Rows are points. Two turns around zero, p and q, are shown by what they do to some points. Write where each new point lands after one turn and then the other. Backwards means that the second turn is done in reverse. Each puzzle has new turns, and all numbers are rounded.
In the rows, zero is written as 128.

Turn p:
130 124 161 -> 111 101 136
134 120 50 -> 159 190 91
115 111 169 -> 91 104 142
151 127 168 -> 119 83 125
110 158 92 -> 160 162 145
Turn q:
122 94 156 -> 138 96 157
88 110 171 -> 117 68 135
139 143 83 -> 144 166 102
162 164 102 -> 114 181 118
Where do these land?
q, then p: 109 187 121 -> 140 186 148
q, then p backwards: 136 130 69 -> 143 132 70
q, then p: 155 95 147 -> 112 85 133
q, then p: 61 134 153 -> 86 175 93
p, then q: 157 109 137 -> 162 131 117
p, then q: 150 114 141 -> 156 125 122

Turn p:
88 155 153 118 -> 154 99 158 154
178 111 72 135 -> 85 183 112 99
167 71 75 108 -> 61 147 108 75
123 144 162 122 -> 163 113 134 129
117 133 169 143 -> 162 107 113 144
122 163 155 100 -> 166 117 162 122
100 119 109 169 -> 104 129 111 173
Turn q:
154 162 185 154 -> 187 114 167 153
150 124 106 112 -> 108 129 143 103
59 121 101 89 -> 78 101 67 141
150 118 83 151 -> 101 172 147 117
127 116 165 134 -> 165 122 117 126
Where do these land?
p, then q: 137 134 146 155 -> 115 147 153 126
q, then p: 116 153 131 119 -> 119 118 104 139
q, then p: 85 85 77 135 -> 97 145 185 171
q, then p: 168 173 91 104 -> 156 61 120 140
q, then p backwards: 112 62 161 135 -> 185 117 170 152
p, then q backwards: 149 161 163 120 -> 152 112 169 147

Turn p:
132 150 126 134 92 143 -> 125 161 137 155 120 136
101 112 119 132 147 98 -> 135 118 141 85 138 120
160 103 105 130 126 139 -> 100 118 115 140 157 144
127 162 134 91 155 94 -> 145 125 118 120 125 65
155 109 144 149 102 145 -> 95 125 130 149 112 159
119 159 142 164 119 162 -> 155 133 155 164 108 152
101 101 126 96 156 115 -> 143 115 100 82 136 119
Turn q:
127 159 143 131 184 86 -> 91 154 72 152 147 124
132 110 106 136 131 154 -> 164 113 130 133 126 130
106 137 152 132 164 84 -> 96 158 82 125 128 111
127 139 120 144 97 155 -> 137 115 159 141 102 137
127 105 128 142 114 141 -> 153 134 142 118 115 127
129 123 105 124 119 119 -> 132 114 123 115 126 146
105 166 141 72 103 101 -> 57 101 139 105 136 118
135 108 130 126 127 167 -> 161 120 150 134 135 111
164 105 127 144 114 146 -> 163 142 155 130 137 147
Where do these land?
q, then p: 149 143 148 145 144 124 -> 149 124 157 145 128 126
p, then q: 125 94 171 145 141 123 -> 147 112 161 88 124 113
q, then p: 128 142 127 133 114 168 -> 103 114 143 125 100 143
p, then q backwards: 123 140 111 31 117 120 -> 96 92 160 135 203 94
q, then p: 134 95 104 161 114 125 -> 108 140 104 171 131 131
p, then q: 132 122 98 136 135 115 -> 125 135 106 133 142 106
p, then q: 111 137 112 147 140 137 -> 136 146 136 143 150 122
p, then q backwards: 121 151 153 126 119 110 -> 103 124 147 145 116 141
